Every row gives one point. Each copy is the shape, with its points in the same order, turned, moved and blurred by noise. Say if it was mirrored as well.
In the rows, 128 means zero.

Shape (9 x 3):
[[108 123  95]
 [158 108  92]
 [133  85 105]
 [190  67  75]
 [141 109 117]
 [ 92 170 207]
 [177 105 116]
 [141 179 152]
 [ 93 212 178]]
Copy 1:
[[122 155  62]
 [172 149  46]
 [154 119  52]
 [211 134  29]
 [158 142  80]
 [ 99 145 182]
 [193 143  75]
 [146 185 136]
 [ 87 198 166]]
Copy 1 is: only turned
Copy 2, 9 rows:
[[102 146 109]
 [153 158 103]
 [138 121  79]
 [192 156  56]
 [142 131 109]
 [ 98  58 198]
 [179 135 113]
 [128 129 183]
 [ 80 105 223]]
Copy 2 is: only turned

Shape:
[[155 153 120 180]
 [123  91 139 190]
 [179 135 104 105]
 [ 21 124 115 188]
 [127 136 178 179]
 [183 128 157 160]
 [162 142 154  27]]
Copy 1:
[[180  89 151 132]
 [142  98 104 169]
 [173 122 118  66]
 [ 54  48 150 172]
 [145 134 160 169]
 [188 138 130 139]
 [127 199 127  32]]
Copy 1 is: mirrored
Copy 2 (7 x 4):
[[136 150 121 178]
 [ 84 105  97 173]
 [181 105 127 124]
 [ 10 161 117 121]
 [ 91 111 153 194]
 [151 100 136 193]
 [187  60 200  86]]
Copy 2 is: only turned
Copy 3:
[[153 130  88 163]
 [127  80 128 166]
 [155 166  66  88]
 [ 26 125 132 203]
 [161 116 147 157]
 [172 120 117 135]
 [145 189 133  29]]
Copy 3 is: only turned
Copy 4:
[[131 172  93 179]
 [172 117 102 195]
 [162 166  82 103]
 [ 93  60 140 217]
 [164 163 136 203]
 [190 184  89 171]
 [169 168 157  47]]
Copy 4 is: only turned

Shape (9 x 6):
[[113 138 109 136 160  91]
 [153 109 106 178 131 171]
 [161  89 200 140 177 104]
 [167 122 136 136 179 110]
 [148  71 139 132  74 124]
 [100 138 105 126 173 120]
 [ 78 132 203 153 164 105]
 [121 141 115  83   7 192]
 [150 152 147 130  78  95]]
Copy 1:
[[122 124 146 143 159  95]
 [110 116 107 145 175 185]
 [ 33 149 152  80 141 123]
 [106 150 141  89 159 125]
 [ 78 150  92 157  94 173]
 [131  97 148 128 160 102]
 [ 33 106 198 145 157 105]
 [157 124 149 213  53 229]
 [112 191 161 175 120 149]]
Copy 1 is: mirrored
Copy 2:
[[139 128 114 132 162  88]
 [145  69 116 123 128 168]
 [131 134 218 159 128 129]
 [167 129 162 152 164 133]
 [143 127 138 108  50 134]
 [115 126 121 108 181 106]
 [ 54 134 179 148 144 103]
 [114 173  66  49  46 187]
 [132 174 109 156  96 135]]
Copy 2 is: only turned
Copy 3 (9 x 6):
[[129 118 109 161 161 125]
 [139 122 144 162 108 205]
 [125 108 216 169 142  96]
 [156 100 158 170 156 136]
 [ 92  95 137 152  53 135]
 [136 130 109 131 174 136]
 [103 178 172 139 166  85]
 [147 143  69  73   7 152]
 [141 151 105 173  74  96]]
Copy 3 is: only turned

Shape, 11 rows:
[[163 154 197 133 149  88  53 206]
 [ 99 105 226  99  66 181 127 123]
 [120  98  76 173 111 172 133 169]
 [ 61 171 209 193 129 106  54  94]
 [155  96 122  82  51 212 137 105]
 [155 142 111  99 162 204 140 104]
 [114  75 113 106  99 177 190 114]
 [117 193 101 210 132  87 141  92]
 [138  68 154  80  97 119 101  91]
 [ 69 210  75  89 148 166 126 130]
 [107 147  93 122 117 161 159 111]]
Copy 1 (11 x 8):
[[170  75 220 151  78  57  93 191]
 [129 132 248 117  80 155 127  58]
 [ 65  86  99 146  90 114 111  96]
 [136 188 229 221 145  58  71 108]
 [131  73 163  96  91 194  97  34]
 [140  92 132 134 147 203  97 127]
 [105 111 127  88 119 171 166  59]
 [181 173  77 185 130  73  96 105]
 [141  78 195  77 152 119 118  56]
 [117 187 113 112 129 176  49 158]
 [125 147 112 123 120 157  98  95]]
Copy 1 is: only turned
Copy 2, 11 rows:
[[171 102 155 155 116 100  41 198]
 [131  66 111 137  16 147 139 101]
 [ 79 138  90 156 148 137 193 174]
 [109 136 129 209  88 110  30  66]
 [158 111  60  98  60 143 224 144]
 [162 153 118  84 137 188 175 114]
 [ 95  86  92 104 109 151 222 109]
 [114 162 138 199 202  79 144  72]
 [136  88  59  88  78  97 118 122]
 [ 98 219 178  97 120 152 166  91]
 [110 150 121 116 137 130 186 100]]
Copy 2 is: only turned

Shape:
[[129  87 206  94 129 154 146 172 132]
 [ 79 157 159  60 178 155 142 183 166]
 [182 183  89 148 128 100 165 194  76]
 [152 160  78 139 113  64 151  65  62]
 [123 160 174  54 131  88  97 147 181]
 [114 110 109 144  84 151 160 132 107]
 [155 158 178 115 101 200 155 169  83]
 [113  56 133  73 125 154 131 130 160]
 [124 107 147  98 172 197 121 149 169]
 [139 140  94 155  79  85 192  83 127]
 [119 115 103  90  57 107 147 110  88]
 [154 125  92 133  84 160 141 127 132]
 [ 84 137 156 120 153 126  86 165 157]]
Copy 1, 13 rows:
[[113 129 174  60 176  99  90 158 154]
 [155 152 220 112 191 149 160 136 138]
 [193  98 127 146  80 166  57 148  87]
 [155 127 100 147  44  99 130  78  76]
 [ 88 144 234 113 170 139 128  79 129]
 [138  96 107 103  94 120 135 131 168]
 [140 161 135  58 112 150 106 205 127]
 [128  88 149  50 172 113 155  85 161]
 [147 141 139  73 219 146 135 129 181]
 [166 131 123 132  42 101 128  77 156]
 [123  82 147  81  61 108 144 108 118]
 [124 113 103  89 103 165 129 112 160]
 [ 97 133 167 153 191 130 125 128 142]]
Copy 1 is: mirrored
Copy 2:
[[142  80 125  84 169 155 171 156 132]
 [ 92  91 139  71 176 152 182  53  99]
 [ 95 182 101 178  72 120 185 112 153]
 [ 93 115 153 182   7  94 107 129 120]
 [113 100 106  53 109 181 122  90  69]
 [108 102 165 130 102 126 133 129 197]
 [117 167 173 119 167 135 173 166 145]
 [135  54 133  45 133 107 132 118 162]
 [153  99 145  74 184 109 140  78 138]
 [127  99 180 148  15 145 134 114 168]
 [ 73  97 154  95  53 123 120 160 164]
 [127 138 159 105  91 115 118 117 191]
 [105  85 105 109 165 173 106  75 125]]
Copy 2 is: mirrored

Shape, 17 rows:
[[ 72 142 128 108 142  77  87 103 206 172 148]
 [131 175 128 155 155 131 115 137  91 158 145]
 [107 104 101 129 147 114 134 135 101 154 145]
 [115 148 199 121 104  96 165 121 150 207 156]
 [130 157 153 201 129 136  84  92 167 118 114]
 [117  50 151  89 103 115 191 127  84 114 181]
 [ 47 130 131 115 210 177 145  81 136 102  69]
 [140 150 140 146 144 160  70 138 158 127 168]
 [168 127 184 132 169  81 122  86  96 202 100]
 [160 129 120 127 116 121  21 136  76 180 137]
 [140  97 106  54 186 125 119 109 122  83  76]
 [192  85 163 191 153 165 123 100 171 153 107]
 [132  88 127 122 185 124 145 175 184 143 141]
 [ 95 188 161  86 140  65  79 135 114  69 152]
 [ 95  66 145 100 168 109 100 183 164 137 121]
 [116 148 125 167 117 159  87  46 160 168  66]
 [160 142 153 151  81 112 161 125 140 161 125]]
Copy 1 (17 x 11):
[[ 82 194 129  81  82  89 128 145 144 153 116]
 [172 145 137 148 143 119 140 109 107 190 135]
 [143 102 122 104 120 118 115 101 148 179 136]
 [ 93 170 173  92 106 153 178  64 115 179 158]
 [116 160 158 171 115 132 116 124  94 138  60]
 [112  30 158  92 111 137 124  62 152 136 197]
 [ 97 107  71  80 203  79 116  99  88 107  68]
 [131 145 149 144 126 160 105 172 101 146 113]
 [180 150 192  71 125 112 192  87 132 156  95]
 [224 122 146 113  65 131 132 169  99 179 121]
 [157  71  87  81 147 103 158 137 143  71 108]
 [142 126 176 122 126 196 112  94 138 117  36]
 [ 95 113 121  96 154 167 140 146 194 155 102]
 [108 122 145 153 117  54 175 188  94 132 170]
 [ 91  76 114  69 112 138 144 172 167 162 104]
 [147 180 112 116  94 115 107  76  81 117  41]
 [132 139 157 154  90 166 166  59 129 146 133]]
Copy 1 is: only turned
Copy 2, 17 rows:
[[103 111  91 123 201  60  74  84  96 181 179]
 [167 180 128 154 157  99 107 124 121 116 126]
 [142 135 101 129 158 117 142 149  92 141 139]
 [ 81 180  73 206 147  94 121  73  93 152 159]
 [123 121 109 155 160 104  29 111 151  98 109]
 [ 91 105  82 147 117 166 200 133  62 101 180]
 [ 87  69 209 141 218 112 134 129 120 122  94]
 [142 141 143 137 141 127  47 121 139 135 168]
 [ 88 211  90 136 163 121 107  89  66 128  70]
 [206 163 103 117 115 140  65 103  75 162 111]
 [ 96  90 178  50 139 123 148  97 108 119  97]
 [ 62 151  92 142 132 154  51 156 159 130  88]
 [ 68 139 125 105 133  91 118 174 127 158 164]
 [152 126 162 109 139  62  99  52  74  73 180]
 [ 76 102 141 110 118  90 102 157  62 168 157]
 [119  95  99 165 191 127  52  78 148 157  50]
 [107 147  63 177 111  94 121  93 141 123 125]]
Copy 2 is: mirrored
Copy 3 (17 x 11):
[[ 64 161 105  93 158 145 135  71 201 158 107]
 [ 98 129 129 174 173 137  90 168 147 122 121]
 [ 87 105 119 140 167  93 102 119 145  92 121]
 [ 83 144 111 145 196 136 181 110 102 180 126]
 [114 149 179 160 112 174 125 131 169 135  70]
 [114  88 143 140 164  63 121  57  64  96 169]
 [113 208 106  89 111 145 104 127 127  18 105]
 [ 99 103 151 146 127 191  94 125 168 136 131]
 [145 136 126 153 249 147 137 124 126 120  65]
 [126  57 145 113 192 140  57 160 165 164  83]
 [190 128 108  90 157 127  94  88 168  38 141]
 [131  83 161 172 144 196 168 107 133  82  61]
 [ 81  91 124 131 163 154 163  94 177  60 155]
 [138 187 172 109 167 120  70 114 182 158 189]
 [ 84  93 155  63 175 136 147  99 173  76 151]
 [136 150 111 122 107 161 128 138 150 128  17]
 [130 111 132 175 155 114 175 128 128 156 111]]
Copy 3 is: only turned
